Each row is a point. Each copy is the shape, with its points in the same order, turned, moved and blurred by noise. Is it also mirrored, or only turned?

Shape (9 x 3):
[[-0.10 -0.32  0.45]
 [-0.65 -0.08 -0.23]
 [ 0.18  0.25 -0.26]
 [ 0.29  0.28 -0.13]
 [ 0.18  0.14  0.08]
 [ 0.17 -0.05 -0.45]
 [-0.31  0.18  0.17]
 [ 0.26  0.40  0.05]
 [ 0.10 -0.11 -0.01]]
Copy 1 (9 x 3):
[[-0.39  0.24  0.00]
 [ 0.00 -0.51  0.21]
 [ 0.43 -0.05 -0.36]
 [ 0.41  0.16 -0.39]
 [ 0.19  0.19 -0.26]
 [ 0.21 -0.28 -0.59]
 [ 0.11  0.03  0.21]
 [ 0.44  0.29 -0.27]
 [-0.01  0.02 -0.31]]
Copy 1 is: mirrored
Copy 2 (9 x 3):
[[-0.10 -0.55 -0.11]
 [-0.72  0.11 -0.07]
 [ 0.13  0.30  0.25]
 [ 0.23  0.24  0.21]
 [ 0.13 -0.02  0.19]
 [ 0.07  0.39 -0.12]
 [-0.31 -0.17  0.30]
 [ 0.22  0.11  0.43]
 [ 0.00  0.02 -0.09]]
Copy 2 is: only turned

Shape (9 x 6):
[[-0.01 -0.33 -0.10  0.18 -0.08 -0.08]
 [-0.42 -0.09  0.06 -0.44 -0.15  0.10]
 [-0.19 -0.29  0.02 -0.34  0.01  0.14]
 [ 0.14  0.39  0.26  0.06 -0.14 -0.19]
 [ 0.32  0.00 -0.31 -0.23 -0.28  0.24]
 [ 0.37 -0.34  0.54  0.21  0.32  0.10]
 [ 0.39  0.46 -0.02  0.44 -0.13  0.23]
 [-0.45  0.09 -0.29 -0.28  0.27 -0.24]
 [-0.22  0.49  0.32 -0.21  0.02  0.31]]
Copy 1 (9 x 6):
[[ 0.03 -0.18 -0.06 -0.38  0.29  0.05]
 [-0.31  0.28 -0.15  0.06  0.06  0.12]
 [-0.10  0.25 -0.11 -0.15  0.10  0.29]
 [ 0.10 -0.33  0.36  0.10 -0.17  0.02]
 [ 0.32 -0.08 -0.36 -0.21 -0.31  0.05]
 [ 0.23 -0.34  0.36 -0.28  0.27  0.77]
 [ 0.53 -0.66  0.02  0.19 -0.03 -0.02]
 [ 0.08  0.51  0.14  0.01  0.35 -0.24]
 [ 0.02  0.04  0.14  0.60 -0.08  0.30]]
Copy 1 is: only turned
Copy 2 (9 x 6):
[[ 0.47 -0.28  0.12  0.21 -0.05 -0.03]
 [-0.08 -0.38  0.32 -0.14  0.09  0.38]
 [ 0.13 -0.38  0.08 -0.02  0.12  0.42]
 [-0.01  0.13  0.19 -0.26 -0.25 -0.24]
 [ 0.39  0.18  0.04 -0.12  0.40  0.07]
 [ 0.49 -0.07 -0.35 -0.01 -0.64  0.23]
 [ 0.37  0.63  0.15  0.11 -0.18 -0.22]
 [-0.34 -0.39  0.04  0.19  0.22  0.04]
 [-0.30  0.32  0.29 -0.10 -0.20  0.35]]
Copy 2 is: mirrored
